Rows are points. Each copy is the shape, with its points in the same order, turned, moved and blurred by noise. Is it also mirrored, or only turned?
In the rows, zero is written as 128.

Shape:
[[114 178]
 [182 147]
 [140 144]
 [166 153]
 [ 78 113]
 [ 91 113]]
Copy 1:
[[101  99]
 [175 102]
 [140 128]
 [155 103]
 [ 87 174]
 [107 172]]
Copy 1 is: mirrored
Copy 2, 6 rows:
[[165 101]
 [165 176]
 [144 141]
 [164 160]
 [ 87 101]
 [ 95 113]]
Copy 2 is: mirrored

Shape (6 x 3):
[[100 141 193]
 [126 148 115]
 [ 92 140 108]
 [ 88 128 103]
 [191  87 115]
 [101 142  99]]
Copy 1, 6 rows:
[[162  87 138]
 [129 153 106]
 [132 137  70]
 [128 134  66]
 [ 50 147 141]
 [132 148  73]]
Copy 1 is: mirrored
Copy 2 (6 x 3):
[[179 115 170]
 [124 141 114]
 [100 139 149]
 [ 97 129 148]
 [114  65  68]
 [ 99 140 144]]
Copy 2 is: only turned

Shape, 8 rows:
[[157 101 139 104]
 [191  99 128  83]
 [108 125  80 162]
 [ 79 171 120 151]
 [115 157 113 189]
 [ 99 143 129 111]
 [171 144  67 153]
 [129 153 118 145]]
Copy 1, 8 rows:
[[121 110 140  64]
 [109 109 127  26]
 [151 167 104 121]
 [114 147 117 170]
 [158 127  90 157]
 [101 140 143 133]
 [147 140  50  87]
 [125 125  98 128]]
Copy 1 is: mirrored
Copy 2:
[[101 101 149 139]
 [107  60 151 154]
 [115 164  78 142]
 [162 173  92  88]
 [163 184  99 153]
 [132 135 117  87]
 [135 115  76 184]
 [150 145 115 137]]
Copy 2 is: only turned
Copy 3, 8 rows:
[[101  94 107 156]
 [106  70 103 185]
 [151 176  90 137]
 [147 179 154 107]
 [173 159 109  95]
 [115 149 150 138]
 [186 130  84 166]
 [155 137 126 127]]
Copy 3 is: mirrored

Shape (11 x 6):
[[168 104 112  90  75 171]
 [161 125  82  95 137 137]
 [148 149  95 180 162 136]
 [ 96 108 116  87 104 160]
 [190 122 128 122 145 137]
 [107 164 107 166 113  90]
 [196 158 126 192 108 130]
 [ 91 125 102 159 100 157]
 [137 122 137 136 187 167]
 [127  96  66 151  73  99]
 [118 152  79 117 122 113]]
Copy 1:
[[166  62 141  98 113 167]
 [177 116 123 114 154 144]
 [143 201 126 133 126 157]
 [144  92  85  96  96 133]
 [129 131 152 112 161 163]
 [125 160 126 182  88 114]
 [132 166 200 147 118 178]
 [138 140  92 128  65 157]
 [106 169 107  72 141 152]
 [166 108 106 192 103 179]
 [170 143 102 149 112 110]]
Copy 1 is: only turned
Copy 2:
[[127 178 189  73 146  95]
 [114 120 127  75 139  95]
 [159  79 120 147 143  88]
 [134 153 170  86 130 164]
 [120 134 134 106 110  60]
 [142 121 104 169 176 139]
 [166 137 130 158 155  42]
 [156 119 171 131 154 157]
 [142  84 143 110  75 103]
 [102 127 175 140 204 125]
 [124 127 114 103 172 134]]
Copy 2 is: mirrored

Shape, 12 rows:
[[163 116 169 142 151 155 180 103]
 [105 143 116 148 147 152  88 163]
 [122 116 109 158 130 113 169 114]
 [115 167  88 185 148 152  81 156]
 [155 156 154 151 125 124 172 154]
 [192 112  83 123 104 119 108 100]
 [127 131 121 216 161 145  81 165]
 [ 98 151 129 190 110 164  79 147]
 [136 103 104 112 113  82 110  92]
 [169 127 115  77 131  67  86 112]
 [170  82 133 110 109 108 153 140]
 [187 104 111  81 140 133 153 132]]
Copy 1, 12 rows:
[[133 116 185 162 131 153 155 182]
 [136  81 100 131  99 134 118 101]
 [140 119 148 141 154  86 139 150]
 [160  62  87 160 100 107 107  95]
 [156 131 177 148 132 137  90 149]
 [121 127 164 206 165 110 150  76]
 [170  26 129 137 100 116 122 105]
 [171  77 121 138  62 109 133  90]
 [ 79 131 157 155 151  79 155  91]
 [ 45 123 163 170 160 114 112  69]
 [121 137 184 135 176 130 148 111]
 [105 141 153 172 186 164 143 121]]
Copy 1 is: only turned
Copy 2:
[[130 161 146 104 147 156 194 112]
 [128 102 130 119 134  85 116 152]
 [120 143 180 119 116 161 127 113]
 [ 89  90 150 103 125  74 102 163]
 [127 184 140  78 144 130 127 130]
 [ 96 142 126 105  41 136 134  97]
 [122  73 163  59 142  82 122 138]
 [ 91  84 137 108 163  88 103 123]
 [117 117 116 146  69 171 112 110]
 [135 135  65 119  43 165 114 128]
 [154 167 125 117  90 138 142  78]
 [141 181 127 127  65 128 177 114]]
Copy 2 is: only turned
